Each row is a point. A path goes straight from each point to the next, and from the last back to the first. The post is the endless flat space through its rows: a point in 2 columns, a line in 3, a plane in 4, and so on, so that a path can go around it. How many times does the path go around the post? Going back the other way cancels.

Post (1 x 2):
[[0.24, -0.02]]
Path (21 x 2):
[[0.55, -0.59],
[-0.30, -0.13],
[-0.06, 0.15],
[0.16, 0.35],
[0.03, 0.14],
[0.37, 0.44],
[0.61, 0.09],
[0.55, 0.23],
[0.47, -0.03],
[0.19, -0.51],
[-0.02, 0.04],
[0.23, 0.41],
[0.43, 0.21],
[0.47, -0.38],
[-0.06, -0.40],
[0.00, 0.01],
[0.04, -0.45],
[-0.04, -0.41],
[-0.05, 0.23],
[0.33, 0.29],
[0.45, 0.03]]
Times around: 3

Post (2 x 3):
[[0.35, 0.35, 0.04],
[-0.25, 0.04, 0.10]]
Path (27 x 3):
[[-0.24, 0.45, -0.09],
[0.43, 0.77, -0.29],
[-0.03, 0.11, -0.06],
[0.36, -0.19, -0.06],
[-0.06, -0.01, 0.05],
[-0.35, -0.13, 0.32],
[-0.02, 0.28, 0.42],
[0.00, -0.04, 0.27],
[0.00, -0.03, -0.24],
[0.17, 0.47, -0.25],
[0.27, 0.30, -0.46],
[-0.06, -0.35, 0.07],
[-0.48, -0.45, 0.03],
[0.48, 0.35, -0.18],
[0.33, 0.19, -0.20],
[0.33, 0.29, -0.12],
[-0.34, 0.41, -0.34],
[0.00, 0.47, 0.30],
[0.16, 0.09, 0.25],
[0.72, 0.27, -0.03],
[-0.96, -0.68, -0.15],
[0.24, -0.22, 0.31],
[-0.18, 0.17, 0.58],
[-0.02, 0.51, 0.24],
[-0.22, -0.28, 0.52],
[0.29, 0.11, 0.08],
[0.12, 0.17, -0.32]]
Times around: 1

Post (3 x 4):
[[0.01, 0.17, 0.26, 0.56],
[0.20, 0.17, 0.06, 0.14],
[0.00, -0.06, 0.17, -0.54]]
Path (27 x 4):
[[0.12, 0.11, 0.59, 0.18],
[0.40, -0.31, 0.16, 0.03],
[-0.17, -0.12, -0.08, 0.16],
[-0.11, 0.00, -0.12, -0.70],
[-0.31, 0.26, 0.28, -0.88],
[-0.29, 0.21, 0.18, 0.25],
[0.04, 0.11, 0.14, -0.52],
[0.34, 0.16, 0.48, 0.71],
[-0.14, 0.01, 0.44, 0.85],
[-0.27, -0.04, 0.15, -0.01],
[-0.13, 0.26, -0.02, -0.03],
[0.09, 0.18, 0.30, 0.12],
[0.29, 0.13, 0.40, 0.67],
[0.09, -0.32, 0.06, -0.16],
[0.14, -0.21, 0.37, 0.13],
[-0.12, 0.13, 0.77, 0.53],
[0.01, 0.06, 0.30, -0.55],
[0.42, -0.21, 0.38, -0.59],
[0.43, -0.06, -0.07, 0.50],
[-0.46, -0.02, 0.12, 0.07],
[-0.19, 0.47, 0.02, -0.01],
[0.28, 0.21, 0.29, -0.09],
[0.10, 0.04, 0.44, 0.44],
[0.30, 0.14, -0.12, 0.69],
[0.18, 0.26, -0.29, 0.24],
[0.04, 0.29, 0.23, 0.38],
[0.21, 0.34, 0.01, -0.49]]
Times around: 4

Post (7 x 8):
[[-0.26, 0.26, 0.04, 0.02, -0.05, 0.09, -0.27, 0.61],
[0.36, -0.65, -0.22, 0.02, -0.40, -0.15, -0.38, -0.59],
[-0.29, -0.10, 0.03, 0.18, -0.21, 0.20, -0.12, 0.26],
[0.39, 0.14, 0.20, -0.05, 0.28, -0.18, -0.18, -0.08],
[0.29, 0.14, 0.12, -0.43, 0.44, -0.14, 0.24, 0.00],
[-0.06, 0.17, -0.04, -0.12, -0.21, 0.39, -0.24, 0.23],
[0.08, 0.24, 0.01, -0.15, 0.01, -0.20, -0.15, -0.29]]
Path (27 x 8):
[[-0.09, 0.54, 0.05, -0.50, 0.45, 0.00, -0.31, 0.31],
[0.16, 0.14, -0.01, -0.60, 0.33, 0.46, -0.10, 0.20],
[-0.09, 0.16, -0.16, 0.22, 0.29, -0.18, -0.33, 0.26],
[0.12, 0.16, -0.20, -0.13, -0.36, -0.04, -0.15, -0.43],
[-0.17, 0.47, 0.23, -0.34, -0.31, 0.22, 0.47, -0.24],
[0.81, 0.44, 0.05, 0.08, 0.05, -0.47, -0.47, -0.32],
[0.39, -0.23, -0.27, 0.46, -0.06, 0.07, -0.60, -0.23],
[0.27, -0.07, -0.04, -0.15, 0.60, -0.09, -0.13, 0.15],
[0.41, 0.56, 0.28, -0.08, 0.78, 0.01, 0.44, 0.41],
[0.10, -0.24, 0.08, 0.26, -0.61, -0.21, 0.12, -1.02],
[0.21, 0.05, 0.45, -0.22, 0.04, 0.16, -0.34, 0.11],
[0.05, -0.23, 0.09, 0.29, -0.08, -0.59, -0.44, -0.68],
[-0.11, -0.11, -0.17, 0.46, 0.17, -0.18, -0.31, 0.24],
[0.35, 0.08, -0.09, 0.09, 0.01, 0.08, -0.03, 0.44],
[-0.31, 0.25, 0.20, -0.17, -0.30, -0.34, 0.53, -0.24],
[-0.05, 0.33, -0.02, -0.54, -0.42, 0.53, -0.01, -0.12],
[-0.12, -0.45, 0.26, -0.05, -0.30, -0.17, -0.15, 0.23],
[-0.07, -0.70, -0.11, -0.03, -0.14, 0.08, -0.42, -0.01],
[0.19, 0.02, 0.29, 0.37, 0.72, -0.25, -0.03, -0.36],
[0.09, 0.06, -0.15, -0.05, 0.00, -0.15, 0.16, -0.10],
[0.67, -0.89, 0.10, -0.02, -0.67, 1.08, -0.19, 0.13],
[0.07, -0.22, 0.12, -0.27, -0.49, 0.57, -0.24, -0.12],
[0.04, 0.19, 0.13, 0.27, 0.07, 0.19, -0.95, -0.04],
[-0.02, 0.59, -0.17, 0.10, 0.33, -0.08, -0.29, -0.29],
[0.06, -0.55, -0.33, -0.07, -0.22, 0.20, 0.31, 0.66],
[0.12, 0.28, 0.09, 0.01, -0.65, -0.06, -0.26, -0.23],
[-0.58, -0.07, 0.39, 0.00, -0.01, 0.10, 0.09, 0.31]]
Times around: 4
